Rows are points. Each copy is the shape, with its points in the same order, stretched, turned, moved and blurred by noise. Some copies are also mirrored. Which?
In the rows, zero is written as 128.

Shape:
[[115 149]
 [163 140]
 [ 75 133]
 [125 101]
 [125  85]
 [198 132]]
Copy 1 (6 x 2):
[[122 146]
 [167 117]
 [ 80 150]
 [109 100]
 [105  89]
 [190  91]]
Copy 1 is: only turned
Copy 2:
[[113 156]
 [159 140]
 [ 62 143]
 [114 111]
 [114  93]
 [203 130]]
Copy 2 is: only turned
Copy 3, 6 rows:
[[104 124]
 [147  96]
 [ 82 160]
 [146 149]
 [166 163]
 [177  74]]
Copy 3 is: mirrored
Copy 4 (6 x 2):
[[151 147]
 [111 100]
 [181 161]
 [165 102]
 [168  86]
 [ 90  72]]
Copy 4 is: mirrored

Shape, 6 rows:
[[ 95 166 106]
 [196 110 172]
 [123 114 151]
 [ 99 143 121]
 [ 48 105 156]
 [152 109 118]]
Copy 1, 6 rows:
[[ 87 180 126]
 [184  96 150]
 [115 110 141]
 [ 90 154 131]
 [ 41 104 149]
 [141 123 107]]
Copy 1 is: only turned
Copy 2:
[[ 68 139  93]
 [173 165 142]
 [120 125 131]
 [ 83 131 109]
 [ 76  74 139]
 [141 134  98]]
Copy 2 is: only turned
Copy 3:
[[ 92 159 157]
 [204  97 112]
 [119 101 137]
 [ 97 140 146]
 [ 61  66 178]
 [133 128 105]]
Copy 3 is: only turned

Shape:
[[112  73  80]
 [147 106  88]
 [ 61 173 164]
 [ 98 151 160]
 [145 135 143]
 [120 167 113]
 [169 125 128]
 [152  73 135]
 [142 112 177]]
Copy 1, 9 rows:
[[ 69 114 159]
 [101 153 154]
 [155  99  36]
 [160 110  78]
 [160 142 126]
 [130 161  85]
 [154 158 154]
 [138 109 180]
 [184 106 140]]
Copy 1 is: mirrored
Copy 2 (9 x 3):
[[120  61  92]
 [131  76 134]
 [ 90 183  82]
 [118 178 102]
 [146 142 121]
 [ 92 146 146]
 [160 135 146]
 [171 106  91]
 [173 167  92]]
Copy 2 is: mirrored

Shape, 8 rows:
[[ 98 167 129 110]
 [170 143  71 146]
 [120 104 151 113]
 [126 155  95 160]
 [ 68  85 109 155]
 [123 154  71  65]
 [130  91 153 150]
 [171 114 157  61]]
Copy 1 (8 x 4):
[[102 153 128  90]
 [196 128 102 138]
 [106 131 159 141]
 [145 163  97 136]
 [108 213 163 177]
 [175 147 168  65]
 [106 129 138 182]
 [137  66 168 105]]
Copy 1 is: mirrored
Copy 2:
[[112 148 162 110]
 [155 158 122 172]
 [111 100 108 112]
 [116 146 141 170]
 [ 93  80 153 171]
 [179 132 175 111]
 [ 94 101  90 138]
 [152 111  87  80]]
Copy 2 is: mirrored
Copy 3, 8 rows:
[[ 98 125 154  98]
 [ 82 150 168 179]
 [149 106 132 122]
 [ 68 147 138 152]
 [ 85  70  93 159]
 [ 97  87 206 125]
 [138 125 104 145]
 [191 120 193 110]]
Copy 3 is: mirrored
